Each row of a before or after table is a point. One or more steps were done to the points. Then noise was added and the rows were shuffled. The steps act on how far a point lies along the listed directions, d1 being the first. Write out the steps. A step turns or swaps two directions, mirrors them in a line or flattens them onto one, adds a multiple of one to another, or multiplies one. Angles are multiples of 10 degrees, from the lower direction toward the higher: turns from -170 to 170, lines from 10 to 170 but not 90. Use the fewest steps. Two steps may share a direction if one is a turn and the other turns, adds or multiplies; they go together, in the order done. Otherwise the lowest direction goes first.

Directions:
(1): | -0.49 | -1.89 |
(2): |  1.89 | -0.49 |
Before (13 x 2):
|  0.47 |  0.59 |
|  0.03 | -0.29 |
|  0.65 | -0.32 |
| -0.45 |  0.16 |
| -0.54 |  0.75 |
| -0.07 | -0.50 |
| -0.41 |  0.30 |
|  0.23 |  0.33 |
| -0.13 |  0.98 |
|  0.33 |  0.39 |
| -0.38 | -0.14 |
| -0.08 | -0.05 |
| -0.37 |  0.57 |
After, 13 rows:
| -0.62 | -0.39 |
|  0.20 | -0.50 |
|  0.91 |  0.07 |
|  0.16 | -0.36 |
|  0.70 |  0.05 |
| -0.29 |  0.14 |
|  0.45 |  0.19 |
|  0.90 | -0.34 |
|  0.37 |  0.37 |
|  0.08 |  0.37 |
| -0.41 |  0.31 |
|  0.29 | -0.72 |
|  0.01 |  0.06 |
Steps: turn d1 and d2 by -120 degrees

Directions:
(1): |  1.10 |  1.60 | -1.64 |  1.07 |
(2): |  0.85 |  1.78 |  1.69 | -0.94 |
(3): | -1.63 |  1.02 | -1.15 | -1.62 |
(4): | -1.74 |  0.92 |  0.86 |  1.73 |
Before (14 x 4):
|  0.06 |  0.33 |  0.31 |  0.09 |
|  0.10 |  0.30 |  0.45 |  0.32 |
| -0.13 | -0.24 | -0.37 | -0.60 |
| -0.07 |  0.26 |  0.12 |  0.34 |
| -0.43 |  0.16 | -0.04 |  0.03 |
| -0.13 |  0.01 |  0.42 |  0.24 |
| -1.06 | -0.11 | -1.13 | -0.31 |
|  0.75 |  0.07 |  0.03 | -0.32 |
| -0.21 |  0.12 |  0.25 |  0.21 |
| -0.28 |  0.29 |  0.37 | -0.16 |
| -0.07 |  0.01 |  0.48 | -0.46 |
| -0.43 | -0.72 |  0.18 | -0.22 |
|  0.76 | -0.57 | -0.02 | -1.25 |
|  0.15 |  0.00 |  0.05 |  0.31 |
After:
|  0.94 |  0.59 |  1.15 |  0.14 |
|  0.16 | -0.59 | -0.44 | -0.32 |
| -0.33 | -0.01 | -0.50 |  0.35 |
| -0.30 |  0.11 |  0.00 |  0.25 |
| -0.13 |  0.13 | -0.21 | -0.09 |
| -0.05 |  0.24 | -0.23 |  0.35 |
| -0.42 |  0.17 | -0.06 |  0.21 |
| -0.23 | -0.17 | -0.26 |  0.34 |
| -0.28 | -0.50 |  0.23 |  0.29 |
|  0.24 | -1.19 |  0.26 | -0.94 |
|  0.07 |  0.17 |  0.29 |  0.39 |
|  0.41 | -0.25 |  0.57 | -0.18 |
| -0.48 |  0.04 |  0.75 | -0.24 |
| -0.14 | -0.24 |  0.13 |  0.49 |
Steps: turn d1 and d4 by -30 degrees; turn d2 and d3 by -160 degrees
